Each row is a point. Examples show where two turns around zero, p and q, send a point. Where does a point land after both, in the order given? Backwards means that the second turn is done in reverse. Each puzzle has new turns, and all numbers are rounded.

Turn p:
[  9 -30] => [21 23]
[ 19 -20] => [ 7 27]
[-28  25] => [ -7 -37]
[ 0 25] => [-21 -13]
Turn q:
[16  4] => [-15   7]
[ 27 -20] => [-9 32]
[-48   7] => [ 34 -35]
[-18  10] => [  8 -19]
[22 -1] => [-17  14]
Where do these land?
p, then q: [ 1 33] => [33 -5]
q, then p: [41 -9] => [-14 -40]
p, then q: [-23 -12] => [-9 24]
p, then q: [12 -6] => [ -7 -11]
p, then q: [-31  -6] => [-2 31]

Turn p:
[-15   6   8  -8] => [ -4 -17  -2   8]
[-18   5  15  14] => [ -4  -4 -13  24]
[  3 -14  15  39] => [ 13  28 -24  21]
[ -3 -12  -3  -8] => [  3  -6  -7 -11]
[ 21   6  13 -27] => [ 21 -14  26  -7]
[ 12   8 -48 -11] => [-29  13  19 -36]
Turn q:
[  4  27 -11  -9] => [24 -2 18  8]
[ 12 -20  14 -15] => [-16  26  -3  -3]
[18 -9 -5 13] => [-20  -6  12   4]
[11  0 14 26] => [-19 -12  -6  21]
[-46   2 -12 -15] => [ 32  -6 -22 -31]
Where do these land?
p, then q backwards: [-11  20  -9  15] => [ 22 -10  13   8]
q, then p: [23 22  6 25] => [  8  20 -29  19]
p, then q backwards: [ -2  -9  24 -16] => [-17  22  -8   9]
q, then p: [-11   2   0  17] => [  0   5 -13 -15]
q, then p backwards: [ 20 -30  19   8] => [-18  14 -27  21]
q, then p: [ -1  15 -22 -27] => [27 -3 26  5]
p, then q: [-18 -20 -18 -21] => [  5  17   3 -34]

Turn p:
[ 10  11  28 -15 -21   1] => [-13 -26  -7  18  22  -3]
[ 16 -25 -10 -34   0  -1] => [-11  23 -17  14   4 -31]
[-45   0  -7   4  26 -14] => [  0  22  47 -12  -7   8]
[18  2 23 30 31 27] => [ 29   8 -15  15   6  45]
[-20 -13 -20  -5 -42   9] => [-28  -4  -9 -40   9 -17]
[-17  23  21  18  10 -17] => [  3 -19  31   8  -5  23]
[ 18 -12   2  -8   1  -7] => [ -6   5 -13  16  -6  -8]
[ 5 -4  7 17 -8  1] => [ -6  -7 -10  -3  -5  15]
[ 14  18 -45  -6   2   3] => [ 31  -2  -8 -19 -16 -31]
Turn q:
[-2 16 -9 28 25 48] => [ 22  -4 -16  -9  12  55]
[ 15   3  35  22 -17  22] => [ 28   1 -23 -10  35 -10]
[ -7  23 -13 -13 -13  -3] => [-16  23 -11   8  -9   2]
[ -1 -31  -8 -29   3  -1] => [ 10 -12  12   3 -35 -15]
[ -9  18 -32   3   4 -47] => [-54   4  19  19  -2   4]
[-11 -35   6   1  -6  -9] => [ 17 -11  24  12  -3 -18]
[ -4  10  18 -20   0 -16] => [-11  16   6 -18  -4 -19]
[19 -6  3 10  3  6] => [  5 -18 -11  -4   8   0]
Where do these land?
q, then p: [18  6 25 14 18  0] => [  4  29   5  17   7 -18]
p, then q backwards: [-28  23  15   4 -13 -27] => [ -4 -22  -9   9  30 -29]
p, then q: [ 13 -26 -25 -32   7   3] => [-47  13   2   7   9   3]
q, then p: [-29   5 -26   3  26  20] => [  9 -11 -24 -12  38  16]
q, then p: [ 15 -22 -27  17 -29  -9] => [-10  10  -6 -16 -35  30]
q, then p backwards: [20 -9 15  1  9 26] => [ 12  20 -14  15  -9  20]
p, then q: [  6  25   5 -25 -22 -20] => [  0 -20  36   7  10 -19]
q, then p: [-15  -2  19  18   3   7] => [18  4 -4 24  5  5]
